Each wall is flat, endless, passes through zero and stands at right angles to its row. A trip goes straight from one point to another. List the walls that it crosses, first one first.
(in the rows, 128 means zero)

Walls:
(1): [ 82 108 133]
(2): [ 75 128  87]
(3): [124 133  96]
(4): [149 115  86]
(5): [147 157 140]
(6): [109  91 113]
Trips:
[116 109 125] to [166 113 135] => 3, 2, 1, 5, 6
[152 129 137] to [160 155 142] => 4
[111 170 128] to [119 133 113] => 1, 4, 5, 6
[147  97 110] to [142 123 114] => none
[120  81  77] to [144 111 132] => 2, 1, 3
[155  83 146] to [ 88 112 142] => 1, 4, 2

Walls:
(1): [125 162 160 111 111 144 104 106 103 187 163 135]
(2): [134 111 162 117 116 140 141 139 120  84 130 151]
(3): [100 148 130 141 131 167 104  91 137 114 155 128]
(4): [146 143  99 148  93 121 144 129  68 104 134 113]
(5): [146 157 135 101 141 116 100  88 123 146 100 141]
(6): [115 130 120 187 166 177  75 157 111 117  83 148]
Trips:
[140 123 150 180 115 166 128 107 149  89 129 131] to [115  85 122 146 142 149 109 136 129 182 147  83] => 4, 2, 1
[105 148  98 156 140 159 137 114 174  78 134 179] to [102 122 134 146 110 151 174 186 155  65 149  88] => 4, 6
[131 126 171  89 119  90  98 127 138 154 109 135] to [109 126 120 137 153 138  93 182 124 102 159 143] => 6, 5, 3, 1
[ 96 133  90 169 126 112 126 156 121  97 107 126] to [127 114 137 133 159 107 132 132 112 174  85  62] => 5, 4

Walls:
(1): [ 95 150  63 133 140 147 123  95 125 117 122 142  92 101 131 142 112 106
 101 135 168 109 100 146  82 147 138 159 131 187 141 164  95 104 101 121
 118  90 134 106 132 120  67 134 120 149 153 117]
(2): [164 163 158 163 110 111 131 110 149 137 117 121 155 145  95 102 123 102
 134  56  90  51 120 142 105 129 184 143 119 149 102 122 104  91 155 104
 105 165 101  67 110 170 117 189 119 148 133 118]
(3): [134 184  96 102 164  99 171 163 142 152 121 108 118  94 132 103  92 125
 105 115 130 106 117 136 116 164 164 130 109  98 138 108 128 149 143 122
 179 161 177 158 128 121 127 160 132 112 153 171]
(4): [121 128 109 150  97 134 143  90 159 102 146  59 154 109 134 125 133 113
 130 164 143 109 159 122  95 152 140 140 130 157 103 129 147 109 106 116
 150 129 110 148 105 146 125 100 144 113 137  68]
(5): [157 115 127 151 137 199 123  77 155 138 139 135 183 111 142  86 157 150
  88 117  97 131 149 158 110 110 142 157 120 174 116 119 102 126 153 144
 141 141 165 186 115  97  58 131 138 146 119 167]
(6): [181 110 120 148 108 128 114 115 151  98 148 134 100 117  75 113 139 114
 101 145  93 136 128 109 144 147 128 152 143  94 102  96 125 127 171 108
 133 171 105  71 132 138 123 116 112  85 144 138]
Trips:
[100  84 128 102 126 165 129 146 151 132 110 132 126 142 139 138 158 117
 141  97  88 133  81 159 119 109 114 189 108 100 130  93 131 130  77 106
 131  90 101 171 102 170 133 145 160 139 124 134] to [111 101 131 116 164  91 158 130 115 133  96 146 118 132 107 101 122 123
 102 104  83 124 169 139  85 130 125 109 147 193 114 143 133 142 125 125
  94 128 159 142 128 133 135 111  69 108 176 183] => 1, 2, 3
[107 158 157  82 119 136 139 116 138 135 106 125 122 156 145 161 106 143
 132 109 156 106 153 122 194 148 145 165 144 111 155 144 101  91 101 178
 123  80 112 139 173  87 114 114 127 161 130 143] to [142 109 142 127 142  86 169 114 123  26 136 158 110 152 122  75  65 153
 135 160 112 134  77 141 157  97 126 161 141 128  99 106 153 122 130 144
 134 158  77 112 118 136 139 157 161 106 112 116] => 1, 6, 2
[153 177 110  91 158 102 106 106 139 133 131 173 157  96  89 172 111 154
 150 108 158 133 167 123 123  52 161 116 144 157 116 101 104 149 176 178
 206 157 136 101 128 168 143 167 146 111 108  90] to [164 102 135 150  92 121  84  88 143 126 105 125 104 138 178 116 144 144
  96 141 126 142 135 108 114 116 152  99 196 144  97 129 103 129 158 151
 134 185 151 139 109 135 127 131 177 125 106 166] => 4, 3
[110 168  98 155 160 150 125 163  88 111 103 159 129 111 143 108 132  93
 167 125 158 147 125 145 137 149 141  88 140 122  88 154 173 156 129  96
 140 163 109 117 153 156 151 161 137 121 113 149] to [167 131 170 156 132 117 120 139 159 168 112 150 128 121 135  67  93  83
 114 206 136 117 123 118 110  96 132 153 126 138 123 121 160 130 116 156
 111 161 155 117 109 102 151 146 142 110 147 114] => 6, 4, 5
[132 156  91 123 122 137 138 108 169 106 112 104 117 155 129 111 125 183
 105 108  87 117 126 134 141 139 188  64 132 148 142 147 109 152 134 109
 125 117 163 158  83 113  94 151 153  97 150 119] to [107 167 141 149 129 129 109 149 146 158 144 115  86 155  91 131  91 128
 101 139 187 121 131 120 166 136  85 153 140 151  99 144  99  77 155 114
 118 147 141 123 110 118 155  90 114 106  94  70] => 6, 5, 3, 2
[ 78 106 136 112 147 139 163 143 148 120 124 159 121 128 120 127 119  99
 131 157 109 124 166 123 149 190  76 166 166 104 150 125 129  92 145 106
 115  96 182 125 123 103 153 102 145 162 137 156] to [141 144 131 133 146 125 102  93 107 129 115 101 189 107 157 146 132 134
 119 131 151  91 127 142 149  57 125 101  56  64 125 127 113 107 105 108
  81 128 111  94 188  69 157 165 173  90  99 110] => 1, 3, 2

Walls:
(1): [143 172 145 151  97 117 131 192  84  91 120 160 120 128 108  92 187 124
 125 176 131  88 118 108 128 125 131 112 121 132 122 120 117 165 112 145
 144 115 142 110 109 147  75 108 146 126 125 177]
(2): [145 124  96 134 126 126 192 129 109 137 111 119 187  97 102 121  94 127
 119 161 152 116 119 123 114 107 136 108 130 116 176 141 115 122 123  88
 162 163  98  89 143 143 120 149 138 172  72 131]
(3): [157 121 155 153 156 101 182 148  84 116 119 114 114 186  84 155 111  91
 156 152 118 140 149 151 101 112 119 108 100 133 126 114 113 126 175 147
 144  99 142 157 126 118  94 166 111  94 131 117]
(4): [129 157 142 150 157 115 129 168 129 103 107  56 142 125 110 130 139 134
 135 131 142 139 211 109 115 154 135 118 136 121 168  90 138 139 142 143
 111 159 106 137 117 116 141 166 150 149  91 132]
(5): [140 138 123 139 110 151 156 131 102 171 143 137 116 111  90  76 153 118
 109 100  98 117 109 119 120  91 152 151 152 141 118 166 135 141 139 112
 129 104 141  94 172 105  66 128 138 116 116  95]
(6): [176 136 171 133 184 125 135 139 141 121 163  91 120 103 124  97 128 165
  98 120 139 101 137 149 127 149 215 115  82  89 137 126 152 156 141 106
 172 168  99 157 133 154 144 108 148 178 151  68]
(7): [116 144 103 135 155 119 171 143  93  97 114 148 109 120 117 127 103 136
  75 106 121 103 153 130 140 106 135 133 125 142  98  72 128 133 117 138
 124  98 159 144 190  87 127 151 139 123 153  86]
(8): [ 67 150 122 139 115 158 152 163  95  99 130  97 136 107 109 131 154 136
 143 135 107 130 147 137 139 111 128 135 116  88 192 110 105 143 117 148
 156 122 158 116 125 141 123  84 119 128 143 118]
(9): [155 173 127 125 118 149 129 156 115 134 126 178  80 124 103 169 137 162
 152 107  93 154 129 123 154 236 160 119 113  93 154 112 101 158  86  99
  77 155 120 164 156 143 122 121  64 112 102 159]
(10): [127 156 129 111 129  78 114 158 116 167 146 144  92 205 129 105 127 186
 126 127  96 173 164 110 136 154 113 129 140 117 153 145 109  96 131 105
 117 114 170 111 127 123  95 149 146 118 142  68]
Trips:
[102 146 124 106 139 135  82 127 140 200 141 107 125 105  94 108 152 185
 195 139 130  86  81  91 128 127  99 176 160 123 144 153 105 111 131 111
 120 121 101 171 131  85 141 152 127  97 149  93] to [115 164 120 140 128 133 135 109 144 115 157 187 115 167 144 175  91 130
 128 118 136 109 160 141 176 142 110 133 126 156 116 135 133 125 138 109
 104 127 143 112 107 152 106 145 125 120  63 179] => 5, 1, 3
[ 95 116 133 141 148 138 162 120 119 155  99 145 134 135  99 126 108 145
 133 130  94 104 108  84 106 165 131 184 161 121 151 164 119 156 144 119
 136  91 140 143 151 120 115 154 163 121 132 117] to [119 161  96 102 119 110 143 122 116 158 106  54 130 125 128 154  94 130
 126 155 147 121  88 121 138  84  80  76 124 158 138 117 132 138 138  99
 127 157 111  80 130 109  50 121 169 143 149 131] => 9, 1, 4, 7
[114 162 109  91 158 166 124 104 132 117 132 171 164 144 133 184 125 162
 161 153 130  66 105 132 142  98  73 143 153 128 128 148 166 164 203 167
 171 158 136 128 136  79 191 105 169 111 149 132] to [145 148 110 147 118  85  90  53 153 121 109 166  70 142 106 184 144 171
 103 143 141 146 148 139 179 133 147 149 123 109 122 142 153 121 133 122
 105 123 125 109 128  82 130  92 161 130 131  99] => 8, 10, 9, 6

Walls:
(1): [105 114 122 101  85 131 120 154 133 130 103 132 122 147 137 121 105 109
 133 104  82 110 144  82 171 108 133 109 113 113 131 124 135  80 115 176
 121 141 154 126  89 140  91 154 119  84 163 110]
(2): [149 160  90 110  72 160 111 174 160 112 122  86 142  99 134 170 106  56
  91 174 110 111 123 126 187 136 101 170 101 147 165 115 136 135 119 149
 103 154 102 114 141 111  76  87 105 151 115 172]
(3): [ 87 161 137 153 172 207 120 100  85  73 120 129 142 136 127 144 117 168
 147 142 118 115 134 130 125 122 159 115 118 165 131 109 121 109 149 107
 127  89 129 127 123 124 116  97 120 150 135 103]
(4): [ 93 128 106 157  76 139 113 151 117 116 146 107 141  99 139 171 149 131
 115 178 121 196 103 173 125 129 112 136 196 128 118 164 127 125 128  91
 125 125 124 129 176  95 115 109 185 167 192  88]
(5): [164  97 113 113 116 120 126 147  97 192 153 143 153 138  85 100 168 148
 106 119 155 130 124 128 122 168 150 120 148 109 138 119 145 115  93  95
 127  86 128 212 131 162 161 106 141 170 162 166]
(6): [114 139 139 107 131 140  89 148 155 141 105 141 158 130 114 131 127 128
 149 137 139 147 155 158 138 158  97 157 124 177 116 128  98 120  96 124
 137 134 142 163 117  96  75 162 123 177 112 146]
(7): [178 115 127  64 101  96 111 146 145 143 152  87 179  93 131 142 101 138
 158 138  87 108 102 158 126 148 162 147 132 120 127 132 126  60  93 130
 164 127 187 151  90 105 134 151 135 111 118  49]
(8): [105  98  90 121 172  83 115 163 151 117  92 117 126 150 146 119 153  62
 120 164 120 136  93 157  93 105 134 123 137 154 100 147 113 109 149 170
 141 119 149 123 149 134 117 110 125 128 138 141]
(9): [ 69 153 108 153 119 113 108 125  99 139 108 109 144  82 159 186 115 115
 145 175 124 132  60  93 111  87 124 147 139 153 148 139 114 153 127 110
 169 146 110 123 118 141 141  82 128  96 136 138]
Trips:
[119 156 208 178 124 121 169 157 169 142 126 129 114 119 158 130 163 188
 127  79  97 118 138 125 108 152 112 122 133 138 119 145 135 123 135 138
 155 135 142 178 101 141 141 141 143  98 127  81] to [ 88 140 106 100 131 153  99 101 121  84 123 121 126 108 104 126 123 175
 105  97 107 149 129 106 130  90 134  72 137 163 131 127 116 133 141 123
 133 108 155 140 103  91 124  64 148 162 136 139] => 3, 4, 9, 6, 7
[140  73  95 140  90  91 145 110 114 160  55 144 139 167 103 155 146 141
 101 157 121 102 149 120 123 117 137 138  76 119 118 113  99  99  88 143
 121 177 129 150 149 158 130 119 129 125  84 109] to [129 160 135 129 161 152 110 158  92 172 129  85  84  97 102 125 164  90
 117 155 165 115 174 108  95 119 125 121 100 149 123  86 136 172 142 136
  71  69 127  84 127 114 153 115 137 144 138 164] => 7, 6, 1, 3
[ 72 127 148 111  94  97 118 148 110 145 108 120 153 140 137 159 122 100
 100 108 121 112 148 113 162 149 141 160 155 126 162 115 148 115 129 155
  81 119 127  95 121 128 125 145 143  83 112 116] to [ 89 139 185 166  86 180 158 133 116 160 147 114 126  88 176 135 125 147
 107 126 127 116 148 125 122 119 108 149 126 146 114  74  90  74 150 157
  78 147 101 155 138 120  91 119 140  89 135 112] => 4, 3, 7, 6
[101  96 140 160 126 128 104 160 122 183 114 106 147 125 117 135 175 145
 155 135 126 127 144 153 128 128 129 190 134 130 161 179 159 153 148 155
 105 103 122  79 156 165 158 141 117 136 162 117] to [124 116 121 121  97 127 150 145 130 130  79 130 128 196 137 134 123 146
  71  96 142 174 118  99  94 155 109 166 110 124 113 136 116 155 103 121
 132  99 114 131 129  97 121  73  91  80 122 113] => 2, 1, 4

Walls:
(1): [122 143 148 164 132 173 116 132  82 118  90  95  96 100 166 119 132 129
 113 131 150 153 162 125 135 102 135 113 131 147 130  67  88 160 146  94
 128 149 101  92 104 143 103  99 141 121  84 169]
(2): [151 154 110 146 125 129 105  69 167 128 162 115 181 131  98 102 125 122
 116  97 164 108 109  90 158  82 164 149 182 127 132 111 132 141 113 111
 130  90  98 194 162 103 136 135  95 108 152 106]
(3): [158 141 120 133 141  91 155  98  90 131 167 133  85 130  95 114 153 143
  98 136 115  85 137 118 154 170 135 133 132 125 112 158 102 129  86 112
 102 136 114 117 150  91 142 135 114  94 119  95]
(4): [107  74 137 136 131 140 156 138  82 143 112  98 142 187 164 120 106 151
 130 118 150 147 137 113 153 124 155 141 112 163 132  70 135 167 142 148
 123 107 101  77 156 148  96 131 124 114 138 176]
(5): [171 116 107 120  95  90 124 121 163 137 110 104  95 143 107 129  90 109
 143 102 149 129 149  70 124 186  86 172 118 175 112 148 117 156 124  89
  87 123  82 120  91 139 164  69 174  75 143 119]
(6): [ 96 147 156 123 169 154 109 115 119 147 123 157 163 128  98 132  89 110
 124 159 152 146 154 132 140 158 131 158 132 156 149 106 139 139 115 152
  59 147 179  97 114 126 173 134 106 123 112 133]
(7): [179 138 139 122 159 148 109  90 116 144 117 147 157 142 132 118 118 142
 128 133 148 108 145 166 136 142  94 141  98 119 111 131 163 173 126  88
 101 156 152 119 140 138 121 102 119 140 124 127]
(8): [100 125 207  61 139 150 109  71 169 108 169 110 115 120 134 113 158 119
 150 142 143 134  90 161 140 113  95 127 114 151 167  98 153 138 129 102
 131  99 137 115 148 136 114 192 143 154 140  91]
(9): [103 162 112 170 151 101 143 132 135 173 136 116  94 127 128 150  46 107
 177 119 160 144 120 135 153 104 126 145 116 134 123 122 108 181  83 131
 108 137 163 180  39 132 149 121 134 136  79 131]
(10): [158  94 148 168 120 128 139 127 123 136 123 148 118 129 135  84 142 149
 138 124 107 155 130 148 153 129 130 128 143 146 150 133 107 135 129  90
 128  81 129 172 185 156 135 106 111 141  86 115]
Trips:
[145 174 113 151 112 146 107 116 120 140  84 119 184  95 100 148 149 121
 130  88 134 180 154 148 111 164 136 174 150 105 117 159 105 159 119 118
 157  98 181 126 115 110 102 138 170 115 140 141] to [117 124 125 131 147 136 118 113 131 126 105  93 111  98 120 169 147 125
  99  80 129  76  65  93 120 125 124 126 149 136 111 135 145 152  73 169
 181 100 114 164 135 136 160 100 126  95 128 126] => 6, 1, 7, 3
[132 107 121  77 115 130 107 120 153 147 109 120 192  89 122 140 120 123
 146 143 158 152 152 178 104  74 140 127  93 112  95 115 129 106 103  95
 131 137 165 132 142  92 156 100 114  49  89 112] to [107 126 118 145  66 126 122 139 154 147 107 158 134  72 128 110  75 175
 146 134  89 197 115 114 130 121 166 156 120 154 118 128 165 146 149 119
 105 148 131 124 135 140 103 118 116 127 143 112] => 8, 5, 10, 1, 4, 7, 2
[126  87 153 124 150 157 113 169 113 145 122 106 102 174 118 103 144 120
 138 132 148 109 107 104  91 143 142 143  81 138 151  77 121  90 153 108
 149 110 135  92 124 146 117 114 149 114 172  71] to [155 125 170  71 123 124  99 135 139 129 159 138 117 126 140 113 179 146
 137 176 104 151 125 137 119 174 104  93 126 116 129 123 107 106 112 149
 165 152 123 143 128 138 190 141 102 144  98 182] => 10, 5, 1, 4, 3, 6
[126 131 146 106 117 106 133 124  75 144 156 141 141 143 121 153  88  72
 122 113 111 135 109  89 137 171  97 134 164 160 150 121  87 150 123 153
 120 122 107 135 143 116 107 117 119 119 139 112] to [134 170 126 132 132 113 134 146 159 129 102 119 140  86 129 130 177  88
 140 126 105  84  90 194 142 138  92 145 133 146 147 153  97 132 105 104
  93 129 164 104 105 134 124  93 149 121 140 112] => 4, 8, 2, 7
[109 120 116 159 137 128 120 155 146 102 108 167  80 155 146 108 143 129
 118  87 165 140 109 116  90 166 134 154 123 112  99 172 121 127 134 131
 124 101 124 117 108 116 138 131 174 145 126 145] to [106 113 192 130 129  60 125 198 139 167 118 128 138  92 178 118 156 136
 107 152 151 131  87 116 134 150 159 131 150 145 180 172 155  93  84 120
 130 101 124 180 134 117 104 156  91  86 112 169] => 10, 3, 5, 9, 2, 8
